Every row gives one point. Examples show where two turns around zero, p and q, send a point. Write where each new point lands after one turn and then the other. Backwards means that the second turn is done in reverse. Each puzzle has new turns, and all numbers are rounded.

Turn p:
[0.45 0.38] -> [ 0.59 -0.02]
[-0.24 -0.12] -> [-0.26  0.07]
[0.53 0.03] -> [ 0.42 -0.33]
[-0.51 -0.18] -> [-0.50  0.21]
[-0.23 -0.11] -> [-0.24  0.07]
Turn q:
[-0.26  0.10] -> [-0.18  0.21]
[-0.10  0.37] -> [0.09 0.37]
[-0.25  0.04] -> [-0.20  0.16]
[-0.16 -0.32] -> [-0.29 -0.20]
[ 0.77 -0.20] -> [ 0.58 -0.55]
Where do these land?
q, then p: [ 0.45 -0.24] -> [-0.08 -0.50]
q, then p backwards: [0.22 0.34] -> [0.14 0.38]
q, then p: [-0.12  0.18] -> [0.13 0.17]
p, then q: [-0.43 -0.55] -> [-0.66  0.22]
p, then q: [-0.11  0.27] -> [0.22 0.19]

Turn p:
[ 0.65  0.01  0.08 -0.14] -> [ 0.46  0.16 -0.10 -0.45]
[ 0.28 -0.03 -0.18  0.57] -> [ 0.37 -0.11 -0.47  0.25]
[-0.13  0.16  0.48 -0.10] -> [0.09 0.17 0.48 0.11]
[-0.38 -0.38 -0.25  0.18] -> [-0.30 -0.49 -0.13  0.20]
[-0.59 -0.17 -0.42 -0.22] -> [-0.73 -0.24 -0.05  0.04]
[ 0.16  0.41  0.29 -0.29] -> [ 0.11  0.50  0.28 -0.15]
Turn q:
[ 0.19  0.61 -0.42 -0.06] -> [-0.05  0.59 -0.48  0.08]
[ 0.29 -0.52  0.22 -0.19] -> [ 0.40 -0.52  0.02 -0.09]
[-0.04  0.27  0.02  0.33] -> [-0.07  0.32  0.17  0.21]
[-0.40  0.35 -0.38  0.13] -> [-0.55  0.33 -0.12  0.11]
[-0.04 -0.55  0.65 -0.31] -> [ 0.30 -0.59  0.41 -0.46]
[ 0.00 -0.17 -0.09  0.11] -> [-0.04 -0.15  0.00  0.16]
Where do these land?
q, then p: [0.49 0.26 0.03 0.18] -> [ 0.35  0.33 -0.32  0.02]
p, then q: [-1.19  0.00  0.14 -0.48] -> [-0.61 -0.10  1.08 -0.33]
p, then q backwards: [ 0.33 -0.06 -0.19  0.03] -> [ 0.19  0.04 -0.06 -0.33]
q, then p: [-0.29  0.07  0.13  0.29] -> [0.04 0.06 0.33 0.28]
p, then q: [ 0.17 -0.13 -0.23  0.23] -> [-0.03 -0.15 -0.28  0.22]
q, then p backwards: [ 0.00  0.08 -0.09 -0.34] -> [ 0.21 -0.04 -0.26 -0.11]
p, then q: [ 0.49 -0.22  0.20  0.08] -> [ 0.48 -0.14 -0.30 -0.03]

Turn p:
[-0.26  0.42  0.26 -0.06  0.11  0.30  0.88 -0.55] -> [-0.08  0.76  0.34  0.35  0.18  0.30  0.72 -0.14]
[ 0.20 -0.35 -0.14  0.06  0.05  0.32 -0.32  0.06] -> [-0.03 -0.34 -0.13 -0.12 -0.07  0.38 -0.30 -0.06]
[-0.31 -0.18  0.28 -0.02  0.04 -0.82 -0.24 -0.68] -> [-0.06  0.00  0.19  0.16  0.10 -0.74 -0.07 -0.88]
[-0.08 -0.18  0.19 -0.07  0.77 -0.34  0.47  0.41] -> [ 0.08 -0.34  0.11  0.35  0.85 -0.18  0.29  0.28]
[ 0.22  0.39  0.12  0.26  0.11  0.13 -0.24  0.14] -> [-0.10  0.23  0.10  0.10  0.00  0.05 -0.46  0.32]
[-0.02  0.32 -0.21 -0.25 -0.22  0.06 -0.24 -0.25] -> [-0.02  0.36 -0.03 -0.44 -0.17 -0.04 -0.10 -0.14]
[ 0.04 -0.26  0.32 -0.22 -0.19  0.20 -0.27  0.29] -> [-0.26 -0.44  0.25 -0.21 -0.24  0.06 -0.04  0.16]
[ 0.77 -0.24 -0.38 -0.02 -0.25  0.26  0.05  0.42] -> [ 0.64 -0.35 -0.08 -0.21 -0.28  0.47 -0.19  0.42]
[-0.36  0.34 -1.10  0.03 -0.23  0.34  0.35 -0.11] -> [ 0.22  0.64 -0.96 -0.33 -0.09  0.31  0.40  0.05]
[-0.21 -0.15  0.38  0.04 -0.01 -0.30 -0.10  0.01] -> [-0.22 -0.21  0.18  0.19 -0.02 -0.37  0.02 -0.13]
[ 0.01 -0.13  0.28  0.26 -0.18 -0.14 -0.35  0.26] -> [-0.18 -0.31  0.04  0.17 -0.28 -0.24 -0.31  0.12]
Turn q:
[ 0.02 -0.12 -0.02 -0.53 -0.03 -0.07 -0.32  0.26] -> [-0.17  0.00 -0.11 -0.47  0.02 -0.27 -0.30  0.23]
[-0.35  0.04 -0.05  0.07 -0.31  0.25  0.15  0.01] -> [-0.43 -0.08 -0.01  0.11 -0.15  0.08  0.26 -0.09]
[ 0.01 -0.35 -0.15  0.33  0.62  0.40 -0.54 -0.17] -> [ 0.15 -0.03 -0.57  0.32  0.08  0.42 -0.68 -0.14]
[-0.30 -0.02 -0.01  0.39  0.96  0.00 -0.23  0.17] -> [ 0.06  0.23 -0.20  0.60  0.57  0.32 -0.54  0.26]
[ 0.17  0.41  0.32 -0.07 -0.23  0.09 -0.11 -0.20] -> [ 0.00  0.17  0.37 -0.31 -0.09  0.17  0.03 -0.34]
[ 0.15  0.30 -0.32 -0.20 -0.03 -0.05  0.56 -0.11] -> [ 0.19  0.19 -0.06 -0.16  0.04  0.06  0.67  0.19]
[ 0.18  0.00  0.16 -0.32 -0.56  0.08  0.54  0.07] -> [-0.07 -0.33  0.32 -0.38 -0.30 -0.06  0.56  0.13]
[ 0.04 -0.40  0.01 -0.19 -0.12 -0.37 -0.51 -0.43] -> [ 0.16 -0.21 -0.26 -0.23  0.14 -0.49 -0.33 -0.48]
[-0.19  0.19  0.13 -0.20 -0.41 -0.27  0.46 -0.04] -> [-0.18 -0.08  0.35 -0.13  0.09 -0.26  0.57 -0.02]
[ 0.09 -0.49  0.20  0.51  1.02  0.00 -0.21  0.16] -> [ 0.46 -0.21 -0.16  0.64  0.42  0.33 -0.77  0.30]
[ 0.20  0.43 -0.27  0.21 -0.91 -0.07  0.21  0.28] -> [-0.15  0.35  0.34  0.00 -0.80 -0.32  0.55 -0.04]
Where do these land?
q, then p: [ 0.11  0.00 -0.19  0.35 -0.34  0.24  0.05 -0.02] -> [ 0.10  0.17 -0.10  0.14 -0.50  0.07  0.15 -0.07]
q, then p: [-0.55  0.05  0.20  0.01 -0.21 -0.17 -0.39 -0.28] -> [-0.31  0.22 -0.07  0.10  0.26 -0.27 -0.01 -0.59]
p, then q backwards: [ 0.16  0.29  0.19  0.10  0.04 -0.13  0.85  0.31] -> [ 0.12  0.23 -0.19  0.30  0.28 -0.38  0.69  0.31]
q, then p: [-0.39 -0.07 -0.66  0.30 -0.15  0.00  0.27  0.18] -> [ 0.19  0.23 -0.62  0.41 -0.13 -0.18  0.25  0.22]
p, then q: [-0.01  0.02 -0.42  0.31 -0.14 -0.55 -0.37 -0.59] -> [ 0.43  0.46 -0.29 -0.18  0.00 -0.33  0.05 -0.68]
q, then p: [ 0.07 -0.08  0.61 -0.08  0.64  0.65 -0.16  0.66] -> [-0.86 -0.54 -0.02 -0.32 -0.14  0.39 -0.40  0.46]
p, then q: [ 0.20 -0.15  0.07 -0.10 -0.24 -0.31 -0.28  0.13] -> [ 0.13 -0.22  0.05 -0.19 -0.07 -0.42 -0.18 -0.09]
p, then q: [ 0.10 -0.47  0.51 -0.37  0.35  0.30 -0.22 -0.10] -> [-0.24 -0.69 -0.04 -0.03  0.38  0.32 -0.31 -0.16]
q, then p backwards: [ 0.31  0.41 -0.29 -0.53  0.05 -0.05  0.25 -0.29] -> [-0.07  0.24 -0.50 -0.59 -0.08  0.07  0.32 -0.06]
